Every row gives one point. Each table stands for the endless flat space through its points: a line for two points, a plane for three, and so on. Write the one point that lies in both, or say that there is none.
In the rows, zero is written as 128.

First (2 x 3):
[[111 155 105]
 [123 139 109]]
Second (2 x 3):
[[ 84 148  91]
 [ 98 158  99]]
They share: [105 163 103]

First (2 x 6):
[[134 128 112 130 101 163]
 [129 131 115 122 105 156]]
Second (2 x 6):
[[136 126 128 128 113 149]
 [106 146 103  93 103 149]]
They share: [124 134 118 114 109 149]

First (2 x 9):
[[112 137 153 123 118 123  96 145 102]
 [133 140 138 117 124 150  93 166 126]]
Second (2 x 9):
[[113 145 144 129 123 147  84 151 120]
 [108 147 144 130 126 153  79 151 128]]
They share: no point

First (2 x 11):
[[126 123 122 113 119 126 101 159  98 146 144]
 [105 102  98 128 101 102  98 138 113 164 126]]
Second (2 x 11):
[[125 109 100 114  92  96 103 157 114 152 121]
 [116 111 100 121 100 101 103 151 111 156 124]]
They share: no point

First (2 x 14):
[[167 151 133 168 134  89 166 127 169 104 125  99 117  93]
 [142 171  93 123 109 104 156 117 129 144 145  89 157 133]]
Second (2 x 14):
[[162 161 108 155 118  96 159 117 157 118 141  98 133 113]
 [172 165  90 165 106  98 153 105 165 114 157 104 133 121]]
They share: [157 159 117 150 124  95 162 123 153 120 133  95 133 109]

First (2 x 20):
[[118 145 117 110 145 102 109 108 113 147 135 152  95 161 163 168 143 123
  128 109]
 [118 151 111 118 142  97 107 109 109 149 140 153  93 160 167 174 148 121
  125 103]]
Second (2 x 20):
[[112 137 120  96 148 108 104 115 114 152 124 158  89 163 163 154 141 124
  122 116]
 [136 145 132 120 148 104 132  83 126 124 148 130 121 159 147 186 129 128
  158 112]]
They share: [118 139 123 102 148 107 111 107 117 145 130 151  97 162 159 162 138 125
 131 115]

First (3 x 24):
[[156 133 101 147  75 171 130 135 146 141 131 103 153 175  94  98 129  82
  124 140 156 148 111  78]
 [144 128 116 124 104 157 122 125 127 148 130 105 118 152 103 101 112  98
  140 145 143 153 128  92]
 [126 137 143  97 149 133 104 113 118 169 139 105  67 119 130 122 103 110
  158 136 146 162 161 110]]
Second (3 x 24):
[[135 121 120 114 129 147 141 115 142 159 146 109 106 147 116 123 120 122
  144 131 148 158 148  98]
 [111 142 157 142 143 150 118 100 173 146 118  78  83 149 115 122 117 118
  147 136 151 199 187  64]
 [135 136 131 128 127 150 116 112 147 148 132  98  99 145 117 118 117 108
  147 138 151 165 157  84]]
They share: no point

First (3 x 24):
[[146  99 126 115 170 155 145 125  87 114 144 117  81 158 128 126  59 147
   86 179 111 101 134 125]
 [151 111 118 115 161 137 156 113  83 109 127 121  85 146 129 129  84 163
   98 180 111 105 144 110]
 [161 125 108 123 149 117 160  97  87  97 105 131  95 126 125 135 116 177
  116 172 119 107 148  96]]
Second (2 x 24):
[[168 107 106 134 159 140 146  98 103 103 123 133 105 127 123 137 104 156
  107 154 131 106 125 106]
 [175  99  98 137 163 147 150  91 107 111 129 133 113 124 127 139 110 153
  104 146 135 111 118 100]]
They share: [161 115 114 131 155 133 142 105  99  95 117 133  97 130 119 135  98 159
 110 162 127 101 132 112]

First (3 x 24):
[[146  89  88  86 140 125 116 100  74 113 164 153 162 147 118 134 145  84
  137 123 150 161  87  89]
 [147  88  97  95 143 128 125 104  81 110 158 157 158 147 115 134 143  91
  132 129 149 155  92  93]
 [130 117 100 102 176 157 180 144  98 129 160 141 166 111 138 118 145 108
  121 115 174 169  75 125]]
Second (2 x 24):
[[122 124 131 104 173 165 146 132 113 108 149 159 183 130 121 123 133 116
  106 130 161 160 102 114]
 [147  84  86 104 153 120 161 102  88 118 164 159 148 135 116 128 158  96
  141 140 146 150  92  89]]
They share: no point

First (2 x 24):
[[164 141 141 119 120 123 126  87 120 110 160 162 167 129 110 132 130 142
   82 107 155 151 169 148]
 [149 181 166  99 125 113 141 122 120  70 130 132 157 169 105 142 115 122
  117  97 125 126 139 158]]
Second (2 x 24):
[[143 162 162 129 124 114 124  93 125  89 153 129 161 140 121 149 126 114
  101  91 119 148 166 138]
 [139 166 165 137 127 114 118  91 126  86 157 121 158 134 127 156 126 107
  104  88 110 155 173 130]]
They share: no point

First (2 x 24):
[[112 137  88  84 150 135 128 118 113 147 132 165 150 134 125  96 133 133
  145 115  80 133  86 163]
 [114 144  97  90 153 129 126 116 112 151 130 158 146 134 130  97 139 133
  140 122  86 139  89 163]]
Second (3 x 24):
[[114 141  91  77 171 104 146 110  92 174 126 138 109 101 128  97 139 119
   95 155  98 150 107 164]
 [109 116 121  87 141 114 101  85  77 144 126 138 144 116 113 102 169 139
  130 145  98 130  62 169]
 [120 167 119 109 159 120 120 116 118 158 126 146 143 143 146  99 151 135
  137 131  98 154  97 162]]
They share: [118 158 115 102 159 117 122 112 110 159 126 144 138 134 140  99 151 133
 130 136  98 151  95 163]

First (3 x 24):
[[167 101 153 107 159  95 165 136 136 150 160  95  88 103 145  99 140 133
  146 135 141 134 137 150]
 [183  90 166  96 166  83 169 132 144 155 179  81  69 106 137 102 143 155
  160 134 121 122 152 152]
 [142 114 131 125 145 109 155 142 122 140 132 116 114  97 153  91 135 102
  126 133 168 152 114 147]]
Second (2 x 24):
[[167 106 147  90 167  88 156 123 106 136 148  75  89 118 163  67 156 142
  128 156 169 158 120 149]
 [161 104 145 106 157  94 158 133 122 142 150  93  93 106 151  85 144 130
  136 140 155 146 126 149]]
They share: [158 103 144 114 152  97 159 138 130 145 151 102  95 100 145  94 138 124
 140 132 148 140 129 149]

First (3 x 24):
[[150 131 156 131 106 172 122 134 130 113 157 110 100  96 143 155  88 113
  140 134 112 152 142 139]
 [194 108 138 134 103 164 101 122 156 117 142 122 152 135 115 138 113  63
  129 104  80 148 162 136]
 [146  90 102 104 157 116 119 122 144 141 196 122 104 105 115 108 119  99
  111  92 128 100 162 118]]
Second (3 x 24):
[[149 119 145 121 112 156 111 131 149 118 163 122 113 109 125 142 107  88
  125 120 108 137 158 147]
 [125  95 148 141 111 174 102 145 152  94 160 116 127 115 139 146 123 106
  138 150 100 158 159 181]
 [181 143 143 113 110 136 133 103 139 150 173 110 117  97 113 118  99  84
  111  84 124 123 152 103]]
They share: no point

First (3 x 24):
[[ 80 118 123  89 112 125 163 132 164 160 171 106 171 148 123 130 158  73
   95 151 167 147 120 120]
 [ 86 124 140  96 102 111 156 124 149 160 148 105 167 144 123 136 138  77
  109 145 167 135 129 132]
 [ 92 129 149 103  99 101 150 120 141 156 134 103 161 139 124 143 126  83
  118 139 164 126 137 136]]
Second (2 x 24):
[[114 102 118 116 116 109 142 161 152 154 150 110 163 152 118 152 169 119
  102 156 122 108 164 109]
 [ 84 142 128 106 126 104 157 121 177 119 165  90 138 117 148 157 129  94
  112 126 157 133 119  99]]
They share: no point

First (3 x 24):
[[ 96 113 104 129 146 119 133 129 165 131 121 111 158  99 135 166 109 122
  165 153 107 117 141 103]
 [123 121 111 140 137 107 143 156 154 124 104  86 138 106 110 127  72 155
  136 137 127 150 168 115]
 [ 68 111  91 115 157 117 113 101 174 124 139 126 178  86 150 202 142  90
  191 157  97  85 113 100]]
Second (4 x 24):
[[101 123  86 149 158 136 106 158 153 149 122 110 172 108 151 153  85 128
  196 140 107 112 130  95]
 [ 63 111  84 167 144 112 130 204 129 145 120 144 138 124 183 155 125 106
  174 110  63 146 136  81]
 [ 97 102 106 140 133 109 148 139 153 111 127 109 146  98 125 157  99 123
  140 143 106 114 154 118]
 [ 70 109  88 142 142 108 144 168 157 120 114 130 135 107 153 160 119 125
  152 138  80 145 143  97]]
They share: no point

First (2 x 24):
[[ 84 119 132 119 115 112 161  84 178 151 120  95 161 117 163  84 145 156
   83 157 133  91 119  89]
 [ 76 125 128 117 117 114 165  77 186 154 128  88 170 111 167  78 141 158
   78 163 142  86 115  84]]
Second (3 x 24):
[[100 128 151 115  73  89 201 111 172 138 106 110 155 140 145  85 125 128
  141 168  96 126 118  81]
 [ 90 118 126  90  88  84 161 121 192 148 106  90 155 135 135  70 160 153
  101 178 131  86 138  71]
 [112  80 154 142 130 116 123  93 142 132  88 134 125 107 181 112 158 155
   63 126 123 114 124 111]]
They share: no point

First (4 x 24):
[[ 99  92 127 109 123 158 117 143 121  95 155 124 110 118  92 113 119  93
  146 115 110 110 148 113]
 [123  93 148  90  99 150 137 144 112 104 118 120 116 105 103 103 154  92
  142  90 119  81 122 112]
 [115  78 115 131 129 152 117 131 119  79 149 122 104 116 108  97 117 113
  150 127  98 118 160 121]
 [101  88  93 141 145 131  99 114 106  75 145 137 112 130 120  88 106 126
  162 150  79 105 167 127]]
Second (2 x 24):
[[113  89 125  98 110 132 104 120 107 102 141 118  94 121 117 109 116 107
  146 118 102 109 139 132]
 [ 78  94 145 133 145 177 134 160 132  67 141 148 139 121  87  94 151  87
  141 113 122  99 149 102]]
They share: no point

First (2 x 24):
[[142 136  91 110  82 112 130 158 167 137 129 125 136 132 124 119  90 123
  154 162 114 148 156 147]
 [ 97 101 121 125 112  82  85 138 137 142  99  80 121 162 119 104 105 158
  119 117 104 173 111 152]]
Second (2 x 24):
[[121 123 103 129  98  86 101 138 153 154  99  86 141 138 135 118  89 150
  123 135 100 155 141 146]
 [118 119 106 124  99  90 102 142 151 147 105  92 134 144 128 114  94 147
  128 135 104 159 135 148]]
They share: [115 115 109 119 100  94 103 146 149 140 111  98 127 150 121 110  99 144
 133 135 108 163 129 150]

First (3 x 24):
[[106 140 161 105  91 108 133 149 106 131  87 103 139 102 129 171 121  88
  181 112 164 130 156 159]
 [120 119 173  76 100 122 164 124  69 105  97 129 128 102  95 164  96 113
  150  97 167 135 181 141]
 [ 96 129 145 122 105  98 135 165 112 144  91  90 145  89 131 150  98  85
  166  93 134 106 127 170]]
Second (2 x 24):
[[ 88 132 139 109  93  96 122 175 110 149  96 106 129  77 126 157  99  78
  140 111 128 140 159 167]
 [112 124 163 101 105 112 154 139  90 121  92 106 141 101 114 157  99 102
  168  91 156 112 147 155]]
They share: [106 126 157 103 102 108 146 148  95 128  93 106 138  95 117 157  99  96
 161  96 149 119 150 158]

First (4 x 24):
[[ 92 130 105 118 139 109  95 167 131 132 112  98 135  97 138  97 112 106
  147 159 142 102 147 105]
 [109 114  88  94 143 121 109 171 152 127  81 126 165 113 184  99 122 136
  170 186 177 127 104  81]
 [133 114  76  91 140 118 121 147 161 151 102 150 156 131 211  78 143 142
  179 186 186 148  86  63]
 [ 88 146  81 113 166  92  95 171 146 120  91 110 144  75 179 114  95 140
  178 159 161 145 109  99]]
Second (2 x 24):
[[ 86 134 106 118 145  97 103 155 132 133 116 101 127 103 158  97 105 121
  152 146 144 110 124 112]
 [106 122  82 110 137 125 103 183 152 113 116 113 159  95 174  73 137 117
  172 170 152 114 152  88]]
They share: no point

First (2 x 24):
[[103 156 115 123 157  93 162 137 127 148 116 115  90 167 105 133 142 159
   91 142 149 140 125 151]
 [100 149 113 129 161  86 171 139 130 147 120 122  86 171 112 142 142 161
   86 134 151 133 126 143]]
Second (3 x 24):
[[101 163 121 113 157  93 156 133 124 146 117 106 102 168  89 132 135 158
   93 145 155 138 118 150]
 [ 99 165 136 109 157  84 154 126 122 147 135  99 110 178  71 140 121 167
   93 135 178 126 112 133]
 [ 80 159 111 101 177  76 175 137 128 129 106 110 126 173  80 156 128 145
   78 140 149 117 100 139]]
They share: [106 163 117 117 153 100 153 135 124 149 112 108  94 163  98 124 142 157
  96 150 147 147 124 159]

First (4 x 24):
[[127 105 148  87 120 131 102 107 120 138  72 181 123 112 197  59 171 129
  156 139 178 108 185 145]
 [146 156 110  99 108 132 123  94 166 111 135 144 147 114 172 105 182 130
  138 162 124  97 134  92]
 [134 136 121  75 121 139 121  85 157 107 115 174 163 123 210  73 196 116
  173 191 146  98 158 115]
 [159 157 110 105 106 125 130  93 164 110 130 131 139 110 155 113 177 147
  122 139 116  90 125  89]]
Second (4 x 24):
[[155 150 144 106 101 151  72  88 148 157 128 154 136  86 140  89 167 156
  114 145 164 130 161 107]
 [116 127  88 132 124 112 112 154 133 137  79 144  97 105 186 127 151  86
  128 116 152  89 146 121]
 [154 171 144  98  86 136  94  82 157 133 129 154 133 109 134  81 171 156
  138 134 148 107 140  89]
 [149 142  91 129 133 135  73 124 139 162  77 147 122  74 162 125 158 107
  114 129 179  99 147 123]]
They share: [131 139 127 114 103 130 100 118 142 140 115 150 115 105 162 100 160 128
 125 131 149 113 155 109]

First (3 x 24):
[[112 153 144 158 115  85  93 134 119  96 140 144 174 139 130 141 137 106
  116 101 103 134 141 105]
 [146 126 117 172 151 127 109 164 123 120 119 166 153 149 124 175 162 121
  106 132 115 147 104  83]
 [134 147 148 180 113  91 111 134 111 118 142 140 166 139 122 163 127  96
  106  99  99 138 135  99]]
Second (2 x 24):
[[138 149 111 170 129 103 109 147 112 105 121 167 157 143 117 157 156 113
  118 117 119 135 125  88]
 [122 125 147 154 141 135  81 155 148  81 129 135 181 167 133 165 176 149
   98 129 103 159 117 112]]
They share: no point

First (4 x 24):
[[153 170  93 147 113 137 146 113 162 106 148 155 162 113 172 107 111  94
  105 100 140 153 138 132]
 [123 126 116 150 102 141 120 101 137 119 113 160 160 102 156 108  83 105
  125 120 116 162 107 156]
 [144 132 116 146  99 152 139 104 140 120 121 158 162 113 160 107 102 109
  113 116 137 155 114 152]
 [141 127 110 147 100 146 134 104 141 121 117 149 160 107 155 108 101 110
  109 118 132 148 105 156]]
Second (4 x 24):
[[159 124 111 180 106 147 156 114 128 119 123 148 188  99 132 142  94 112
   76 123 156 157  86 107]
 [120 141 134 137 129 116 127 119 160 103 157 172 168  82 139 104 133 130
  128  82 134 165 132 144]
 [137 150  95 146 100 137 130 106 154 119 127 152 148 115 174 102  94  98
  110 119 124 143 116 163]
 [118 166  93 122 102 125 112 104 173 116 137 160 125 119 195  76 102  96
  136 109 105 138 139 197]]
They share: [141 142 102 148 106 139 134 107 149 115 127 150 160 106 160 108 101 103
 109 112 130 150 115 148]

First (2 x 24):
[[100  95 143 123 144 101 118 141 152 131 109 124 131 152 105 136 124 141
  147 151 110 120  99 150]
 [106 103 127 107 150 105 106 127 148 133 121 118 117 142  93 136 140 151
  161 141  96 124  95 132]]
Second (2 x 24):
[[117  99 134 122 137 101 125 143 147 128 127 122 125 152 102 139 129 148
  148 140  97 116 103 136]
 [ 96  99 137 122 152 116 101 131 165 128 100 113 104 143  96 133 123 130
  145 146 100 125  88 130]]
They share: no point

First (3 x 24):
[[155  80 145 111 140 158 131 110 101  93 116  88 160 161  77 166 115 167
  145 107 161 148 141 126]
 [175  95 144  96 147 168 121 144 138  86  89 106 157 163  89 163  87 177
  150 120 167 171 119 125]
 [163  74 159  99 138 174 139 126 117  83  98  88 172 163  65 178 105 177
  153 105 173 162 137 128]]
Second (5 x 24):
[[177  80 102  90 142 152 115  83  39  92 160  72 107 207 115 168  89 176
  134 108 147 172 133 149]
 [137  54 136 116 172 132 145 137  91  98 118 104 121 161 129 124 123 136
  102 128 147 144 113 145]
 [120 100 115 117 169 148 110 129 128 125 102 127 152 146  86 127 107 129
  132  95 138 147 148  92]
 [134  99  82  86 178 156  85  92  76  98 145  95 115 173  87 139  84 133
  138  77 150 177 164 118]
 [144  98 133 127 147 144 124 127 128 127 100 123 158 156  96 143 113 153
  136 115 138 135 132 100]]
They share: no point

First (2 x 24):
[[117 147 118 127 114 149 141 139 114 129 150 107 157 107 109 122 143 159
   89  94 146 142 131 103]
 [118 139 117 123 110 158 138 139 120 137 156 107 154 105 107 117 142 166
   86  94 150 135 130  98]]
Second (4 x 24):
[[110 160 114 147 109 138 136 133 111  99 129 126 160  99 117 130 166 133
   75  89 125 186 149 105]
 [120 166 111 162 105 136 128 145  99 109 120 112 172 108 133 122 166 124
  106  93 112 168 141 127]
 [136 178 157 154 103 162 146 115  71 119 156 100 156 112 115 110 132 146
   98 113 110 122  99 109]
 [127 169  96 156 125 110 132 178  90 134 111  77 193 132 146 126 148 127
  164  94 126 129 130 164]]
They share: [115 163 120 135 122 131 147 139 102 113 138 107 163 111 113 132 145 145
  95  94 138 156 133 113]

First (2 x 24):
[[137 109 106 144 112 134  80 120 145 137 141  99 164 138  93 140 108 126
  138 105 105 107 101 155]
 [129 110 113 137 105 142  87 113 145 138 144 105 162 136  95 143 109 135
  144 104 104 111  98 149]]
Second (4 x 24):
[[ 90 103  89 107  88 181  69 129 171 127 174 109 163 151 110 163 128 139
  137  97 128 139  96 175]
 [117 103 113 134  84 148  85 111 151 134 145 115 168 150 109 156 128 129
  143 101 106 115  91 146]
 [ 90  98  80 112  74 163  61 117 140 132 174  79 182 131 113 159 118 142
  132 101  84 133  71 176]
 [104 109 100 115  94 161  80 110 139 138 166  89 167 121  98 147 102 154
  144 103  91 127  84 162]]
They share: [121 111 120 130  98 150  94 106 145 139 147 111 160 134  97 146 110 144
 150 103 103 115  95 143]

First (3 x 24):
[[150 166 159 157 171 145 126 148 132  93 126 106 111 165 171 123  95 159
  125 119 139  84 100 120]
 [158 145 160 158 142 150 116 126 127 113 142 114 107 147 154 136 109 138
  125 114 140 120 114 112]
 [170 131 172 163 116 168 108 121 123 122 152 133 101 127 160 131 116 110
  104 131 138 146 128 121]]
Second (3 x 24):
[[138 159 155 147 149 148 115 177 167  91 141 118 125 170 186 137  91 123
  146 147 115 126  95 108]
 [170 123 157 150 162 138 109 110 110 131 147 104 107 149 142 144 126 127
  101 109 157  91 106 142]
 [174 150 173 174 140 163 124  99  95 115 132 118  89 128 147 116 112 159
   98  99 157 105 131 120]]
They share: [158 150 163 159 147 153 118 134 128 107 138 116 107 149 163 129 105 139
 119 121 139 112 112 118]

First (2 x 24):
[[117 117 143 144 177 106  95 110 147 112  86 147 154 161 121 151  96 139
  136  87 141 100 120 109]
 [125 118 135 150 169 112  98 106 148 107  93 140 157 161 118 150 101 148
  144  95 150 102 112 112]]
Second (6 x 24):
[[166 153 127 137 204 155 104  82 173  96  64 100 175 197 125 135 112 120
  179  99 177  93 134 130]
 [111  95 102 206 152  86  84 107 180 140 128 124 176 157  83 136  83 212
  148  57 165 105  90 166]
 [ 81  96 126 178 117  76  83 130 139 102 125 159 156 110 109 177 122 196
  152  91 162 124  59 108]
 [124 133 175 137 163 110  53 123 150  99  92 153 167 141 143 109 130 168
  153 121 143  76 101  98]
 [130 153 156 117 176 120  86 130 149  55  78 134 171 149 159 192 151 119
  181 105 175 117 105  89]
 [148 123 149 118 157 125 121 113 111  66 101 155 141 159 143 178 115 121
  133 140 140 111 114  65]]
They share: [133 119 127 156 161 118 101 102 149 102 100 133 160 161 115 149 106 157
 152 103 159 104 104 115]

First (6 x 24):
[[158 117  77  82 140  94 100 199 154  96 158  90 166  87  78 154 124  82
   73  94 161 129 105 119]
 [124 157 117  93 157 108  87 124 163 102 113 135 135 186 101 153 125 165
  108 143 101  78  82 168]
 [130 159 105  96 148 112  70 157 166 116 124 120 142 155  96 148 134 126
   91 140 141  83  73 159]
 [130 114 142 107 154 122 130 121 151  98 111 148 150 154 100 151 115 130
  117 111 112 138 122 131]
 [167 111  76 114 185 109  84 167 187 114 164 104 173 156 101 139 147  93
   95 117 117 113  94 183]
 [140 122 118 128 161 136  83 160 178 128 140 131 165 147 105 140 146  87
  102 126 152 121  89 162]]
Second (4 x 24):
[[172  90  78  76 136 122 114 161 169 116  93 144 181 172 108 103  90  96
  115 125 134  83 102 105]
 [124 150 132 124 178  98  96 155 151  98 171  90 133  94  78 187 162 102
   73  95 134 173 114 171]
 [135 124 104 108 158 109  88 178 149 113 136 132 152 108  79 136 134 116
   87 120 141 140 115 136]
 [167  86  73  86 137 119 108 175 162 112 102 160 173 144 102  86 104 120
  120 140 167  96 122 108]]
They share: [148 120 105 100 157 110 105 158 160 107 132 117 157 133  93 145 126  99
  94 110 134 128 108 138]

First (3 x 24):
[[104 106 150 126 110 136 122 123 164 140 157  98  82 113 165 136 116 106
  147  97 112 117 133 139]
 [111 108 140 116  98 150 124 122 177 132 150  98  84 120 175 139 100 104
  154  94 108 118 137 129]
 [105 109 153 128 114 129 127 129 157 143 155 103  88 104 156 134 123 109
  143 103 114 122 124 144]]
Second (3 x 24):
[[110 136 144 118 114 114 160 140 144 146 124 112  90  79 152 132 131 118
  150 114 123 139 106 146]
 [119 124 148 144 142 105 145 155 132 165 127 144  99  85 174 105 112 155
  166 103  94 153 143 151]
 [116 132 144 136 138 102 154 154 132 162 120 136  94  77 172 108 121 148
  166 104 103 153 136 150]]
They share: no point

First (3 x 24):
[[139 105 123 153 119 152 118 127 156 108 130 118 148 105 143 138 169 158
  166 132 150 160 109 111]
 [171 121 103 133 155 120 106 131 180 128 146 102 184 101 127 146 137 134
  134 112 158 132 105 135]
 [163 120 119 151 141 131 104 128 167 116 139 107 162  96 138 137 153 137
  152 126 151 143 113 116]]
Second (2 x 24):
[[148 107 106 135 114 143 118 139 161 118 139 116 182 116 135 135 140 176
  155 137 151 161  96 118]
 [151 112 105 131 107 143 113 144 163 122 142 118 190 121 131 131 133 182
  157 141 148 166  90 116]]
They share: no point

First (3 x 24):
[[102 112 155 134 138 146 116 156 156 184 190  82 132  86 135 156 128 119
  134 138  98 112 128 123]
 [144  82 125 128 126 164 110 108 120 154 154 130  90 116  87 132 122 167
  182 108 116  82 122 165]
 [102 103 163 139 131 147 124 164 151 187 196  87 134  88 139 148 133 125
  136 146  99 113 120 130]]
Second (3 x 24):
[[104 134 130 127 134 135  73 128 137 171 137  82 123  89  90 145 105 149
  138  89  93  82 142 120]
 [140 146 131 143 171 158 109 118 129 146 168  72  90  98 129 180 133 152
  171  98  87  70 124 133]
 [134 152 135 147 163 151 100 126 124 151 160  65  96  95 120 173 131 158
  165  92  78  67 121 128]]
They share: no point
